Each row is a point. Each copy is the shape, with its points in the same order, stretched, turned, moved and blurred by noise. Some copies are also mirrored. Which?

Shape, 8 rows:
[[ -5  -1]
 [ 16 -19]
 [ 23   5]
 [ 19 -11]
 [  5  -5]
 [ 16  26]
 [ 38  10]
 [-60  12]]
Copy 1 (8 x 2):
[[ -5  -5]
 [  6  16]
 [ 20  -2]
 [  9  13]
 [ -3   0]
 [ 19 -13]
 [ 30   6]
 [-36 -32]]
Copy 1 is: mirrored
Copy 2, 8 rows:
[[ 14   1]
 [ 36   8]
 [ 14  29]
 [ 29  15]
 [ 21   8]
 [ -8  37]
 [ 14  45]
 [-11 -44]]
Copy 2 is: only turned

Shape (6 x 3):
[[  2  39  39]
 [-17 -17  -3]
 [-35 -12 -23]
 [ 17 -51 -17]
 [-17 -22  14]
 [ 30  35   2]]
Copy 1 (6 x 3):
[[ 57   8  14]
 [ -9  18   6]
 [-13  32 -13]
 [-44 -18  14]
 [ -7  18  20]
 [ 41 -18  -6]]
Copy 1 is: only turned
Copy 2 (6 x 3):
[[ -6  32  39]
 [ -7  -9  -8]
 [-23   1 -27]
 [ 30 -28 -22]
 [ -8 -16   4]
 [ 23  37  17]]
Copy 2 is: only turned
Copy 3, 6 rows:
[[-25   4  44]
 [  1 -33 -20]
 [ 11 -60 -19]
 [ 25  -1 -57]
 [-14 -25 -27]
 [ 25  19  37]]
Copy 3 is: mirrored

Shape, 10 rows:
[[ 16   9  -7  13]
 [ -4   1  23  16]
 [ -3 -21 -13 -33]
 [  2  11  -9  13]
 [-16  15  23 -12]
 [ 32  12  16 -28]
 [ 31   2 -16   5]
 [ 10  -5  -8 -14]
 [-10 -12  27  -4]
 [ -3 -25  -2  14]]
Copy 1:
[[ 19  -6  -2   4]
 [ -6 -17 -18 -29]
 [-27  45  35  -3]
 [  6  -4  -9  11]
 [-24 -22   6 -19]
 [ 16 -10  57 -27]
 [ 28   9  17   7]
 [ -2  18  20  -2]
 [-22   0  -1 -46]
 [ -7  28 -23 -18]]
Copy 1 is: only turned
Copy 2:
[[-13 -23   3  16]
 [ 18  -8   4  -9]
 [-21  -3 -25 -18]
 [-16 -12  10  10]
 [  2 -17  20 -28]
 [  5 -60  -9   2]
 [-12 -28 -11  28]
 [-11 -19 -10  -3]
 [ 19  -6  -7 -22]
 [  2  13 -19  -3]]
Copy 2 is: mirrored
Copy 3:
[[-28  15   3   8]
 [-12 -13 -15  20]
 [ 40  -3  18 -11]
 [-28  -2  -1   0]
 [  8 -18 -22 -11]
 [ 28  42  -3  -6]
 [-14  31  16   8]
 [ 10  10  11  -4]
 [ 20 -18 -11  16]
 [ -1 -16  12  27]]
Copy 3 is: mirrored
